Every row gives one point. The points of each table are mixes of a few directions, plus a little noise. Count the directions of each table, and those that both share. Where both have some left over, give the other angles between the two spaces (their principal angles), to ten degrees, smallest first.

First, 6 rows:
[[  4   1]
 [ 64  25]
 [-35 -14]
 [  4   2]
 [-84 -33]
 [ 47  19]]
Second:
[[ 69  27]
 [-23  -9]
 [-82 -32]
 [ 32  12]
 [-26 -10]
 [ 29  12]]
Directions: first 1, second 1, shared 1

First (8 x 4):
[[   0  -66 -109   30]
 [   0   28    5   -5]
 [   5  -27   45    4]
 [  14  -12   -2   26]
 [ -31   -1   44  -60]
 [ -14    3   69  -36]
 [  16   36  -75   35]
 [  10   39   23    6]]
Second (6 x 4):
[[ -6 -81   9  -4]
 [ -2 -34 -38   7]
 [  8  30  18   0]
 [  3 -57  22   0]
 [ 55  72 -22  32]
 [-58  69  11 -37]]
Directions: first 3, second 3, shared 2; angles 30

First:
[[  -2  -58   76   75   42  -66 -101   20]
 [  -6  -33    2  -22    6  -13  -40  -21]
 [  -1   33  -63  -75  -33   49   66  -28]
 [   7   12   42   75   16  -20   -3   42]
 [  -5    3  -50  -77  -22   31   24  -38]
 [  -2    6  -31  -44  -14   20   19  -20]
 [   8   40    0   31   -6   14   49   28]
 [   2   -3   25   36   11  -16  -14   18]]
Second:
[[ 36  15  27 -41 -44  11  51 -62]
 [ -8   6 -14   2   6   4 -20  -1]
 [ -9 -49  -2 -18  11 -25  12  -3]
 [-17 -72  36  62  47 -66  -3  60]
 [-12  14 -35 -26  -8  38  20  60]
 [ -1  23 -47 -67 -21  28 -29 -92]
 [ 11  63  35  88   7   9 -32  38]]
Directions: first 2, second 4, shared 1; angles 30

First, 9 rows:
[[ 28  45  22  37  58  44 -46 -40 -91 -81  -4  13]
 [ 64 -21 -84 -54 -16 -64 -48 -10 -12 -62 -91  41]
 [-36 -15  32  35  13   8  29   7  24  17  36 -23]
 [-46 -21  30  39  -6  41  75 -20   5 -11  52 -34]
 [-35   6  18 -24 -35  50  13   9  -1  56   7   2]
 [ 45   8 -40 -36   2 -40 -59   7 -10 -14 -56  31]
 [  0  28  26  21 -14   3  73   5  30  37  96 -44]
 [-41 -16  32  17  10  -1  -3  28  38  53  12  -9]
 [ 21 -15 -37 -35 -13 -41 -35  15  16   6 -51  23]]
Second, 11 rows:
[[ 114   83  -12 -111   14   -8   20  -19   59   35  -24    1]
 [ -27  -22  -33   63  -21  -23  -22   12  -40  -69   20    2]
 [ -90  -68   34   67   -2   25    1    7  -42   13   17   -5]
 [  12  -14  -33   48  -24  -30    5  -12  -73  -59   42   -4]
 [  44    1    6  -14   -7   -6   42  -38  -57   18   38  -11]
 [ -28  -54   54   22   -1   27   56  -41  -84   63   50  -18]
 [  50   46   17  -79   21   13   13   -7   60   54  -30    2]
 [ -43   -6  -15   26    2   -2  -42   36   44  -32  -31   11]
 [ -17    9  -37   25   -6  -19  -45   34   33  -61  -23   12]
 [ -18    3   38  -36   22   30    3    7   54   60  -30    1]
 [   5   22  -20   -9    2   -7  -26   21   46  -23  -27    8]]
Directions: first 5, second 3, shared 1; angles 50, 50

First, 9 rows:
[[ -22  -22    5   24   -5   14   25   62   78  -34   71  -43   10  -35
   -47   39   23  -71]
 [  35   34  -48  -15   16   26    4   24  -77   49   -6   19  -35  -29
     2    4   14   55]
 [ -18  -31   17   -1  -49  -24   26  -32   24  -10   21   28   56   37
    -9   -7  -18  -10]
 [ -62  -39   35  -35   32   22  -39   28   12   -5   69  -59  -27  -35
    -8   63   43  -63]
 [ -33   12   45  -15  -29   -5  -14   37   34   -9   54   16    4   42
   -15   36    0  -58]
 [  44   47  -14   16   14  -20  -23  -45  -13   -1 -102   13   -8   33
    37  -67  -37   49]
 [  50   13    5   38   24   -8   25  -27  -52  -12  -97   61  -41   -2
    39  -32  -24   67]
 [ -30    5  -19  -26   -8   14  -25   35   45   11   73  -65   24  -11
   -35   21   23  -54]
 [  34  -19  -25   13    3  -19   22  -83  -51    8  -83   30   19    1
    35  -57  -27   82]]
Second (10 x 18):
[[ -19  -67  -13  -36  -68  -16   43  -43  -65   54   65   92   42   -9
    -8   12   32   42]
 [ -15  -91  -29  -18  -44   -5   64  -48  -55   36   56   48   50  -44
   -15   13   31   46]
 [  22   84   10    8  -12   -5  -39   69   32    8    2   42  -50   29
    -4   -7   13  -32]
 [ -24    7  -14  -21  -13   17   -1   24   36    0   59  -72   52   21
   -37   25  -18  -42]
 [   0   49   70   -5   12   22    9   48  -56  -14  -15   44  -43   73
    17   62  -55   -3]
 [  37    6  -23   50   51   -7  -14   -4   40  -30  -74  -25  -49  -64
    19  -51   24   11]
 [   4    1   35    4   20   -3   -4  -19  -36  -11  -47   29  -28   19
    31    4  -19   21]
 [  -2    7    6   19   55   22   -6    6   32  -45  -36 -101    3   -2
     0    7  -39  -21]
 [  26   22    9   32   28   13   15   39   -5  -20  -29   14  -47  -17
     5   10   -3    4]
 [ -29  -20  -49  -32  -29  -37  -67  -72   79   23   19  -71   71   -6
    -7  -74   33  -26]]
Directions: first 6, second 5, shared 4; angles 70

First, 8 rows:
[[ 11   2   4 -36  -6  18  -8  -9  -9 -19  -3   3 -26   8  15  18  -9  -4
    6 -29  -7 -19 -29  -1  33 -18   2  -1 -18  24  -2   9]
 [  9   1   2 -24  -4  15  -7  -7  -7 -13  -3   1 -19   5  10  13  -7  -1
    4 -20  -5 -13 -21  -3  24 -13   1  -1 -13  17  -1   5]
 [-25  -4  -7  76  14 -41  17  19  20  42   8  -1  57 -16 -32 -38  21   7
  -12  64  15  41  62   6 -75  41  -4   1  40 -51   4 -20]
 [ 14   3   4 -45  -9  25 -10 -10 -12 -23  -5   1 -34  10  19  23 -12  -4
    7 -35 -10 -22 -36  -3  42 -23   2   0 -21  29  -1  11]
 [ 26   6   7 -80 -14  44 -19 -20 -21 -44 -10   2 -61  17  35  40 -22  -6
   14 -68 -17 -44 -66  -5  77 -43   3  -2 -42  55  -3  22]
 [-32  -6 -10 101  17 -56  24  26  27  54  11  -3  76 -22 -43 -51  29   7
  -17  84  20  53  83   7 -95  55  -4   3  52 -70   3 -26]
 [-30  -6 -10  96  17 -54  23  24  26  52  11  -3  75 -23 -42 -48  27   8
  -15  83  20  52  80   7 -93  52  -4   3  50 -66   3 -25]
 [ 28   5   9 -90 -16  48 -20 -23 -23 -48  -9   4 -68  19  39  44 -24  -6
   14 -76 -18 -47 -73  -5  86 -48   4  -2 -46  61  -3  23]]
Second:
[[  21    3   -9  -17  -11   11    8    1   19    6  -22   -3    2   11
     7    9  -11  -17  -14    3  -23    8   -1    8    1    1   -6  -35
    12   -6   -5   -2]
 [ -40   12   28   33   -3  -32  -33   21  -41   -5   45    0   12   -7
   -10  -18   33   23   25   12    6    1   31  -14    8  -12    4   62
    -5  -32   12  -34]
 [  25  -25    9   55   42   92  121  -55   60   18 -107   76   -1   47
   -56  119   39  -54   77  -46  -19  -29    7    1  -79  107   -2  -71
    53   53   14  119]
 [   3   12  -14  -41  -25  -36  -52   24  -15   -5   37  -41   -1  -18
    33  -53  -31   15  -50   22   -1   17  -10    6   40  -52   -2   10
   -20  -22  -11  -54]
 [  35  -10  -19  -18    3   34   39  -19   40    6  -51    8   -6   15
     1   30  -17  -28   -9  -13  -15   -3  -18   12  -15   21   -7  -60
    15   23   -7   35]
 [ -45    3   22   27    7  -37  -38   13  -46  -11   59   -5    0  -23
    -5  -32   19   37   18    5   35   -4   11  -16    7  -17   11   73
   -24   -8    8  -23]
 [   1   36    2  -31  -51  -42  -58   47  -22    4   30  -37   25    5
    25  -41   -8   -1  -35   45  -57   33   35    4   46  -52  -13   10
    10  -75   -5  -93]
 [  -2  -31  -15   -5   36    6   12  -30    4  -13   11    1  -32  -31
     5  -14  -23   22   -9  -31   73  -22  -54   -1  -10    5   13    8
   -39   68   -6   52]]
Directions: first 1, second 3, shared 0; angles 60
